Each row is a point. To make a cloud, some directions were put in groups of two or more. Within a group, all points are equally far from the middle, so they leave a hole (a ring in 2 directions, a hollow ball in 3). The other directions are filled evenly. Then the cloud was stretched, turned, moved and blurred a little. Count the holes, and give their numbers of directions, smallest first.

Cloud:
[[ 10 -46]
 [-21 -20]
 [ -9 -47]
 [ 59 -74]
 [ 63  18]
 [-49 -28]
 [ 27  35]
 [ -9  23]
 [ 52 -19]
 [-51 -46]
 [ 30  34]
 [ 25 -27]
 [-55 -26]]
Holes: 0

Cloud (13 x 2):
[[-65 -14]
 [ 41  -3]
 [-61  12]
 [ 32 -28]
 [ 22 -39]
 [-33 -53]
 [ 26  44]
 [ 13  52]
 [ 42   1]
 [-61 -24]
 [ 34  35]
 [-44  38]
 [-54 -38]]
Holes: 1 (2)

Cloud (22 x 3):
[[  0  68 -21]
 [-44   0 -50]
 [ -2  53  57]
 [ 56  34   8]
 [ 55  46 -39]
 [ 32 -47  41]
 [-34 -25  -4]
 [ -9 -43   9]
 [ 63  -4 -15]
 [ 39  60 -32]
 [ 63  -5   1]
 [ 14 -54  54]
 [ 11  69 -28]
 [ 20 -32 -61]
 [  7  50  74]
 [-24 -34   3]
 [-45  -6 -11]
 [-38  51 -43]
 [ 42  45  26]
 [ -1  58  32]
 [-34 -35  45]
 [-48  -2   4]]
Holes: 1 (2)

Cloud:
[[ 65 -51  -9]
 [-38  28 -26]
 [ 45  14  43]
 [ 71  -8 -40]
 [ 37  -9 -12]
 [ 31 -10 -55]
 [  0   3  36]
 [ 11  33 -26]
 [-25  44  39]
 [-40 -12 -41]
 [-35  27  40]
 [ 19  27  45]
 [-22  56  38]
 [ 38 -81 -26]
 [-57  11 -40]
 [ 80 -35 -19]
 [ 65  18  -7]
 [ 86 -18 -49]
 [ 25   2 -10]
 [-46  40  36]]
Holes: 0

Cloud, 31 rows:
[[-65  25  15 -31]
 [-26 -18 -66  12]
 [ 41  -5  51   2]
 [-11  13 -20  72]
 [-11  -7 -18  72]
 [ 23 -53  46  -8]
 [ 30  35  40  35]
 [-30 -51  38  33]
 [ 56   6 -48 -25]
 [-59 -29 -37 -28]
 [ -7  18  72 -23]
 [-56  12 -38 -14]
 [-28  42 -28 -29]
 [ -8  26 -35  61]
 [ 55 -30  16  11]
 [ 34 -55   2  26]
 [ 67 -17 -35  -3]
 [-25  -1  21  72]
 [ -4 -44   8 -87]
 [ 41 -12  49   0]
 [-26 -51  35  39]
 [ 33 -16 -47 -65]
 [-67 -33 -25 -32]
 [-51  23  67  21]
 [ 56  25  12  24]
 [-37  28  50 -43]
 [-69 -49   5 -36]
 [-75   3  50   0]
 [ 29 -36  55 -15]
 [ 30  45 -41  -3]
 [-81 -10  37 -10]]
Holes: 2 (2, 2)

Cloud:
[[-35  60  -1  -4]
 [-27  30  62 -41]
 [ 37   0  18  56]
 [-14  24 -52 -31]
 [ 14  48  80 -12]
 [-33 -13  46  33]
 [ 38 -14  16 -60]
 [ 64  -9 -31 -23]
 [ 32  71  25  -7]
 [ 32  47  60 -46]
 [-13 -11 -40 -47]
 [ 54  10  32 -58]
 [-11  63  -5  12]
 [ 32 -35 -29  37]
 [ 67 -28   2 -28]
 [ 79   9  39 -19]
 [-25  -5 -42  32]
 [ 79  21  40 -14]
 [ 35  26  60  38]
 [ 52  16  66  26]
 [ -3  51  13  37]
 [ 51 -44   3 -28]
 [-13  51  68   7]
 [  6  57 -23 -40]
 [-55   5  31  17]
 [-28   8  73   8]
 [ 27 -41  59   4]
 [ 57 -30 -19  26]
 [-11  56  -3 -53]
 [ 65  41   3   8]
 [ 22  32  58 -57]]
Holes: 1 (4)

Cloud:
[[-28 -32 -21  34 -63 -21]
 [ -4   3 -37  75  12  54]
 [-55  19 -74  24  18  -9]
 [  5 -84 -42  28 -16 -52]
 [-35 -14   2   3  80  10]
 [-17 -84  27   8  56   2]
 [ 17 -25 -49   4  75 -18]
 [ 26 -86  20  66   4 -27]
 [-76   0 -20 -10 -16   7]
 [-35 -47  54  44 -23 -47]
 [-13  -8 -25  88 -31  -1]
 [ 46 -43  33  29  50  46]
 [-25  -7 -43  76 -27  13]
 [-34  21  46 -30 -28 -58]
 [-53 -15  22  62  18  33]
 [ 17  -3 -34 -58  36  21]
 [-18 -12  26  58  29  65]
 [-26  19   7  39   4 -73]
 [ 66 -31 -36  -4  17  11]
 [-15  42  56   3 -40  33]
 [-65  10  19 -19  46  17]
 [-33   6   9 -36 -40 -64]
 [-59 -11 -65  20   2  16]
 [-24  55  19 -35 -42 -27]
 [-21 -32 -58  35   8  56]
 [  8 -70 -31  26  50 -51]
 [ -6  34  46   8  26  67]
 [-41 -17   3  65  -6 -61]
 [-46 -16 -46  30 -21  35]
 [ 16 -29  48   5  38  73]
 [ 10 -51 -47  14  16 -74]
 [  5 -55 -44  24  12 -76]
 [-45   3 -75  29  49   4]
 [-29 -69   2 -47  34   6]
 [ 57 -57  37  49  13  -3]
 [ 48 -55  68   3  15  21]
 [-27  38 -51  19 -16 -58]
 [-66  24   5  32  38  -8]
 [-10  43  48   4  18  62]
 [ 36 -20  30 -52  21  42]
 [ 10 -66   1  78 -17 -43]
 [ 16  15  77  -2 -44 -14]
 [  0  46 -11   6 -51  17]
 [-15  -1  -8  29 -66  15]
 [  9 -31   5  -4  77 -20]
 [  4 -36 -37 -26  -9 -70]]
Holes: 3 (2, 2, 2)
